Each row is a point. Examples show where two turns around zero, p and q, send a point. Write where each new point lands after one turn and then the other. Backwards means that the second turn is done in reverse. Each puzzle has new turns, and all numbers are rounded.
In the rows, 128 means zero.

Turn p:
[170 145] -> [170 112]
[141 110] -> [125 106]
[ 80 126] -> [ 92 159]
[121 131] -> [125 135]
Turn q:
[126 119] -> [119 130]
[148  94] -> [ 93 109]
[131 159] -> [159 124]
[ 81 118] -> [119 175]
[154 150] -> [149 101]
Where do these land?
q, then p backwards: [ 94 116] -> [ 96 145]
q, then p: [151 163] -> [137  87]
p, then q backwards: [139 106] -> [152 122]

Turn p:
[108 123 164 152] -> [116 100 121 165]
[105 109 121  89] -> [ 98 114 137  92]
[125 140 129  98] -> [106 142 119 111]
[134 113 135 114] -> [114 130 145 125]
[156 123 149 138] -> [129 144 145 156]
[150 118  77 115] -> [157 146 148  86]
[118 171 122 191] -> [177 119  80 162]
Turn q:
[147 142 124 124] -> [127 148 138 119]
[105 165 104 138] -> [ 81 136 113 121]
[154 157 126 153] -> [111 166 144 141]
[132  83 122 144] -> [162 124 104 152]
[121  79 108 113] -> [166 111  92 120]
[ 98 164 164 137] -> [ 85 103 159 141]
[139 105 148  85] -> [165 107 147 101]
Where do these land?
q, then p: [ 94 147 161 137] -> [117  81 139 143]
p, then q backwards: [140 106  94 140] -> [150 114 147  99]
q, then p: [135 101  91 151] -> [171 146 116 110]
p, then q: [ 97 135 167 107] -> [111  98  87 137]
q, then p: [149 157 140 115] -> [ 95 134 112 142]
p, then q: [129  90 132 152] -> [156 120 145 158]
q, then p: [153 161 112  93] -> [ 84 151 106 113]
